Each row is a point. Each copy is the shape, with its points in the same order, stretched, turned, moved and blurred by noise. Say if it was mirrored as well.
In the rows, 128 means zero.

Shape, 6 rows:
[[149 143 100]
 [161 124 149]
 [149  73  87]
 [ 48 158 146]
 [162 118  89]
 [129 149 138]]
Copy 1:
[[ 93 143 129]
 [130 100 147]
 [ 96 164 200]
 [195 191  57]
 [ 84 143 159]
 [137 131 100]]
Copy 1 is: only turned
Copy 2, 6 rows:
[[120 112 121]
 [ 96 132 149]
 [115  75 156]
 [200 150 144]
 [107  95 128]
 [130 139 136]]
Copy 2 is: mirrored
Copy 3, 6 rows:
[[107 176 144]
 [133 144 106]
 [174 227 142]
 [ 93  73 179]
 [128 208 136]
 [104 125 134]]
Copy 3 is: mirrored

Shape, 11 rows:
[[180 145  91 171 153 160]
 [129 118 131 100 141 128]
 [127 156 142  78 156 123]
 [150 145 157  90 142 125]
 [ 99 140 111 127  68  74]
 [ 95  60  71 206 143 118]
 [145 160 100 124 137 181]
 [125 102 163 123 131 142]
 [143 134  37 101 148 103]
 [118 173  92 154 120 151]
 [107 110 100  96 112 161]]
Copy 1:
[[175 100  52 124 181 114]
 [ 99 156  98 142  92 134]
 [ 96 160  90 138  65 104]
 [129 153  98 145  57 118]
 [123 155 173  21 116 159]
 [ 80  74  98  88 215 175]
 [140 151  85 139 169  90]
 [109 131 142 169  97 144]
 [105 176   9  65 143 137]
 [145 125 121  75 187  96]
 [ 88 192 119 144 151 139]]
Copy 1 is: mirrored
Copy 2, 11 rows:
[[120 103  48 102 151  78]
 [123 103 128 157  96 126]
 [150 113 114 150  67 129]
 [147 125 118 128  83 133]
 [142 141 117 204 115  71]
 [ 40 115 116 192 152  84]
 [158  78  70 127 168  98]
 [123 123 140 145 128 148]
 [ 90  88  86 182  98  22]
 [159 104  52 150 166  85]
 [134  87 149 175 158 100]]
Copy 2 is: only turned
Copy 3:
[[200 185 138 165  53 123]
 [127 125 120  94 124 131]
 [115 141 139  70 121 137]
 [128 158 135  84 117 117]
 [ 66 111 115 136 129 120]
 [157  67 120 168 127 139]
 [167 186 127 129  83 161]
 [158 146 125 104 150 128]
 [ 91  82 110 103  71 135]
 [142 171 136 163  84 166]
 [129 126  89 110 133 166]]
Copy 3 is: mirrored

Shape, 14 rows:
[[121 157 145 178 170 150 118 127 157]
 [ 92 161  74 119 119 146 172 129 128]
 [120  87 128 107 120 123 141 179 109]
 [124 115 145 113 119 168  96 153 146]
 [ 96 171 161 176 145 159 179 111 142]
 [105  86 136 145 132 154 126 142  86]
 [ 84 127 100 157 125 122 179 107 147]
 [136  79 149  98 101 139 156 114 138]
 [114  93 100 158 103 111 114 128 128]
 [ 99 113 106 121 201  90 108  64  94]
 [145 132  95 111 124 150 125 144  92]
 [136 104 110 185 106  90 120 155 165]
 [107 179 112 137  68 117  50 124 123]
 [130 116 127 122 110 139 121 153 162]]
Copy 1, 14 rows:
[[ 98 119 103 106  83  78 165 131 180]
 [131  89 114 154 121 177  88  96 179]
 [103 152 145 117 138 163  80 138  81]
 [ 85 168  97 133 144 129  85 127 117]
 [144 104 108  59  99  98 165 114 179]
 [134 171 127  87 111 150 103 151 123]
 [121 100 128 102  76 163 127  82 170]
 [107 180 145  84 150 172 120  80  83]
 [100 150 141 123  84 148  83 105 146]
 [158 148 147 149  48 148 183  91 123]
 [128 151 140 155 149 158  81 133 148]
 [ 64 127 154 116  76 117  98 112 152]
 [143 141  95 190 115  90   7 102 154]
 [ 76 142 118 132 132 137  89 105 125]]
Copy 1 is: only turned
Copy 2 (14 x 9):
[[145 113 124 151 131  87 156 127  83]
 [107  96 169 184 173 145 118 183 147]
 [166 134  85 137 133 178  78 155 165]
 [108 136  68 156 110 142 146 139 127]
 [123  82 149 194 134  91 107 115  81]
 [146 134  87 133 151 188  98 144  93]
 [132 134 167 164 183 119 115 133 141]
 [113 168 108 157 103 158 105 105 151]
 [132 142 113  95 182 160 142 119 160]
 [140 214 164  74 132 146  95 216  88]
 [117 108 135 138 133 198 131 173 138]
 [173 122 122  94 181 123 155  86 191]
 [ 36  71 100  61 168 130 171 153 178]
 [123 131  98 149 130 131 146 124 165]]
Copy 2 is: only turned

Shape, 16 rows:
[[138 134  93 137 110 143 141 139 156  87 134  77]
 [165  84 121 167 131 148 175 126 112 142 157 144]
 [139  86 168 165 112  77 195 155 106 155 119 162]
 [132 118 163  94 158 161 132 119 140  91 155 110]
 [189  91 165 194  74 146 174 135 125 135 162 138]
 [168 122 110 125 143 153 108 128 189  96  91 135]
 [108 166 114 131 166 187 126 102 177 141 116 103]
 [106 141  71 136 158 147  71 116 179 108 149  88]
 [132 124 169 159  58 102 150 125 108 132 126 166]
 [ 96 135  96 108  82 126 172 115  92 154  78 154]
 [120 154  89 114 121 174  93 182 179 141 124  59]
 [144 183  92 114 170 170  98 141 131  96 126  95]
 [155 133 149  93 150 118 166  74 166  98 127  99]
 [163  73 141 102 146 162 104  84 155 107 117 104]
 [163 136 143 140 103  95 148 115  94 169 118 115]
 [125 167 110  56 100  92 174 110 120 175 141 176]]
Copy 1:
[[122 209 104 166 117 155  93  93 113 149 113 108]
 [104 145 126 140 170 129 142 119 187 106 146 125]
 [142 124 145 124 146 129 181  97 155 121 197 139]
 [154 108 107 154 144 134  58 103 131 146  92 138]
 [ 78 145  77 185 166  74 152  91 191 112 149 151]
 [104 178 122 201  63 147  67 120 155 130 104 171]
 [146 174 151 161 106 125  42 190 129 124  79  96]
 [ 99 185 107 140  91 174  73 180  94 131  60 104]
 [ 95 120 121 106 120  48 133  94 129 142 191 126]
 [135 151 177  77 107 104 100 129 164 165 229  72]
 [160 230  45 140  75 169  97 158 141 161  92 112]
 [156 202 125 143  73 135  90 137 140 169  52  95]
 [131 129 178 203 168 148  52 113  95 165 130 131]
 [ 97  87 105 197 127 164  52 135 155 150 109 128]
 [131 132 151 144 143 101 159 138 154 189 168  93]
 [158 147 170  57 179 100  98 143 136 212 214 133]]
Copy 1 is: mirrored
Copy 2 (16 x 12):
[[137 159 150 167 105 109  97 154  76 105 111 112]
 [112 146 144 136 127 122 175 126  94 156 191  73]
 [ 78 162 138  83 126 145  91 120 158 179 232  55]
 [149 147  72 151 106 118 123 163  88 177 126 164]
 [ 99 186 174 128  88 155 146 128  73 143 225  99]
 [ 86 127 145 202 154 134 163 166 120 114 139 153]
 [177 109 148 175 161 110 140 212  90 166 112 160]
 [174 126 141 177 113 143 140 183 114  94  78 131]
 [ 81 166 198  87  91 142 115 123 133 151 192 138]
 [ 85 114 210 117 151  64 118 132 119 192 133 100]
 [184 116 144 170 141 167  68 138  51 107  67 150]
 [184 158 124 163 174 118 138 166  69 117  62 178]
 [132 114  80 135 133  60 123 187 113 156 166 154]
 [136 123 102 199 102  97 153 141 116 153 153 161]
 [157 139 151  89 138 107 113 108 114 135 183 132]
 [100  50 147  37 158  76 159 124  80 151 154 139]]
Copy 2 is: mirrored
